Each wall is flat, endless, passes through zero and stands at right angles to its row. A trip goes straight from one point to another. Which walls does it cross, in order?

Walls:
(1): [-16  21   6]
(2): [ -3  20 -73]
(3): [-44   8   6]
(4): [-76  48 -15]
(5): [38 65 25]
(6): [-32 -41  -6]
(7): [-35 -30 -10]
(8): [-23 -37  -4]
(9): [16 19 14]
Trips:
[-25 -39  27] to [ 15 -13 -26] => 3, 2
[-23 -18 -33] to [-66  -8  41] => 1, 2

Walls:
(1): [  6 -41  22 -36 -39  10  47   2   6  31  10]
(2): [-13 -20  22 -26  -8  -2  38 -12  28  -3  17]
(3): [ 23 -36 -35  -3 -27 -22 -13  12  70 -23   3]
(4): [-24  14  12   6  -8  35 -60  30 -37 -10 -15]
(5): [-47 -15  -1  17 -43  33  22  -3  17  28   6]
(6): [ -9 -49  -6 -17 -23  23  -8 -49  57 -54  31]
Trips:
[-41  12  56  -9  12 -25 -17  -5 -54 -44 -13] to [ -3  -6 -24   8  -1 -21 -20  64 -32 -25 -21] => 3
[ 29   0 -40  -9 -15 -56  -8 -55 -11 -41   0] to [-18 -80  60  24  33  16 -35 -23  34 -11 -45] => 2, 4, 5, 1
[-53  15 -22 -46   0 -51  -7 -52  10   9 -13] to [ -6 -21  -1 -18  26 -18   6 -57  15   6 -29] => 5, 1
[  1   7 -53 -75 -17  38 -12  39  36   4   8] to [-68  33  15   5  38  26 -19  26 -17 -38  -1] => 1, 2, 3, 6
[-17  31  48  12 -61  -2 -26  53  -1 -18 -60] to [ -3 -39 -32 -15  20  10 -59  34  44  12   8] => 3, 6, 5
